Each row is a point. To make a cloud, some directions were put in groups of two or more. Within a group, all points are equally far from the middle, so they leave a hole (a ring in 2 directions, a hollow ball in 3). The other directions are filled evenly. Then the cloud was stretched, turned, moved and blurred a little. How many holes are there, and how many directions does each take, smallest first?
(in the rows, 128 means zero)

Cloud (13 x 2):
[[129 156]
 [128  61]
 [162  75]
 [139 143]
 [107  94]
 [145  61]
 [132 115]
 [ 96  70]
 [171 118]
 [ 82  70]
 [154 112]
 [171  93]
 [122  58]]
Holes: 0

Cloud:
[[116 103  63]
 [108 126 197]
 [ 70 150 161]
 [ 83  86 140]
 [147 152 183]
 [ 64 121 146]
 [ 87 101  83]
 [116 130 198]
 [176 146 146]
 [180 119 129]
 [ 99 161 186]
 [ 86  90  99]
 [172 117  81]
 [182 122 119]
 [164 165  83]
 [175 120  86]
 [112  74 119]
 [178 130  88]
 [115  95  70]
 [ 68 125 167]
 [ 89  81 130]
 [109 185 157]]
Holes: 1 (3)

Cloud:
[[132 181 179]
 [167 111 163]
 [160 133 178]
 [110  78  94]
 [111 147 190]
 [111 120 185]
 [ 82 137  91]
 [109 204 111]
 [151 108  66]
 [160  82 158]
 [154  79 164]
 [118  72 144]
 [130 109 191]
 [ 92 102  99]
 [114 143  51]
 [114 193  86]
 [100  91 136]
 [164  75 139]
 [134 197 114]
 [171 104 109]]
Holes: 1 (3)

Cloud, 30 rows:
[[114 158 196  76]
 [ 78 186 137 149]
 [145  73 143 146]
 [154 102  69 109]
 [ 81 165 193 141]
 [146  86 144  95]
 [ 87 192 125 132]
 [140 106  80  99]
 [113 126  98  89]
 [187 133 100  89]
 [154  72 140 139]
 [ 69 134 184 144]
 [ 85 147 201 114]
 [ 95 171 127  67]
 [110 150 190  66]
 [132 184 109  90]
 [123 188 113  90]
 [ 67 181 158 155]
 [125 102  82 196]
 [134 105 109 205]
 [133 142 166 158]
 [118 153 116 185]
 [ 73 116 165 160]
 [113 124 178  73]
 [163  93 100  85]
 [190 122 125  94]
 [118 109 172  86]
 [103  91 113 194]
 [160 168 137  64]
 [117 108  72 151]]
Holes: 2 (2, 2)

Cloud, 30 rows:
[[ 52 131 129 112]
 [119  99 185  90]
 [111  79 179 121]
 [ 93  75 139 160]
 [ 71 154 141 120]
 [122 123 181  65]
 [101 169 127 138]
 [156  68 147 164]
 [184 143 170 126]
 [145 127  93  95]
 [141 193 131  63]
 [ 97 117  76 142]
 [118 104 191  95]
 [189 149 161 115]
 [177  79 144 159]
 [ 61 136 101  79]
 [117 130  79 100]
 [175 127 161 165]
 [129  67 163 137]
 [108 129  74 113]
 [ 79 174 127  44]
 [129 194  93 102]
 [130 133  89 176]
 [192 130 161 144]
 [ 49 137 115  95]
 [136  91 113 194]
 [197 132 155 137]
 [ 76 185 118  81]
 [137 174  78 122]
 [126 129 185  67]]
Holes: 2 (2, 2)

Cloud (52 x 6):
[[174  84 150 148  86 145]
 [113 137 153  90 179 116]
 [122  81  86  83 136 106]
 [ 99 123  77  71 117 149]
 [ 77 131 100 144 134 153]
 [173  79 152 102 127 183]
 [ 76 140 144 138 201  45]
 [ 89 163  72 101  89  81]
 [129 132 164 192  78 213]
 [ 86  80 138  26 141 123]
 [ 48 145 141 196  75 162]
 [ 82  68 155 133  86 130]
 [156 153 111 175 103 151]
 [117 141 101 175 166 161]
 [ 96  93 111 146  37 155]
 [ 83  69 152 148 158 138]
 [162 115 183 184 129 111]
 [101 127  88 164  30  89]
 [157 207 101 127  99 129]
 [132 156 107 169 151 148]
 [120 163 112  57 118 210]
 [ 69 182 138 194 121 139]
 [ 85  80 158 126 177 121]
 [ 94  96 167 163  97 106]
 [136  91  91 107  52 180]
 [161 196 148 163 168 126]
 [154 169  93 165 103 137]
 [157 187 102 113 128 127]
 [160 102 147 154 177 158]
 [103  71 123  68 129  92]
 [ 95  85  96  85 135 124]
 [ 49 140 157 144 110 178]
 [155 111 173  97 159 154]
 [186 200 100 133 145 110]
 [ 47 136 187 102 148 126]
 [ 59 104 164 199  64 142]
 [167 127 185 135 140 121]
 [138 132 156 148 133 210]
 [ 44 131 137 204  82 130]
 [111 159 121 179 136 140]
 [159 137 127 105 161 128]
 [164 113 136  96  92 169]
 [ 88 115 100 133  77 180]
 [145 120 169 146 114 121]
 [ 90 149 103 159 168 150]
 [165 107 146  85  86 175]
 [155 121 159 102 196 155]
 [127 177 107 120 107  87]
 [ 80 134 112 140 160 146]
 [121 198 122 191 148 109]
 [129 160 125 232 127 125]
 [ 62 187 130 185 140 128]]
Holes: 0

Cloud:
[[192 148 117 225 173 131]
 [180  59  47 133 130 193]
 [113  94  82 139 166 168]
 [156  88 124 120 173 163]
 [182 110 188 111 109 104]
 [ 75 163 111 155 137 139]
 [131 159 237 128 100  77]
 [159  67 124 124  99 173]
 [158  80 115 170 105 212]
 [176  92 157 192  99 103]
 [144  78  81 196 174 162]
 [ 66  94 140 141 104 102]
 [160  89 158  98 108 130]
 [120  85 120 211 130 170]
 [154 116 159 170  74 106]
 [101  85 169 174 134 111]
 [145  80 115 108 131 182]
 [125 101  85 171  73 119]
 [122 101 238 136 157 120]
 [116  88  84  74 109 145]
 [118  95  80 119 154 185]
 [107 150  73 109  97 125]
 [146 138 127 198  82 125]
 [119 145 168 159  72 104]
 [108 130 178 158 114 169]
 [157 155 147 163 161  78]
 [125 100 106 152 188 155]
 [109 127 129 110 113 196]
 [141 103  91 124 132 109]
 [123 115 113 113 127 200]
 [100 112 194 101  71  97]
 [134  76  62 109 125 154]
 [ 92 148 113 129 106  90]
 [145  99 129 179 105 204]
 [134 144 124  90 125 100]
 [161 131 170 166 131 180]
 [165 110 121 120  48 148]
 [179  94 123 146 161 194]
 [162 171 170 115 158 130]
 [180 138  64 180 155 181]
 [138 144  76 144 114 123]
 [173  95 148 241 209 137]
 [171 142 141 236 190 134]
 [193 107 140 106 111 126]
 [149 103 109 181  54 129]
 [121 173 220 179 127  83]
 [128  81 165 180 121 108]
 [167 133 157 197  90 110]
 [166 117 117 108 138 104]
 [ 98  95 119 116 170 124]
 [164 161 122 145 166 142]
 [124  86 205 181 148  99]]
Holes: 2 (2, 2)
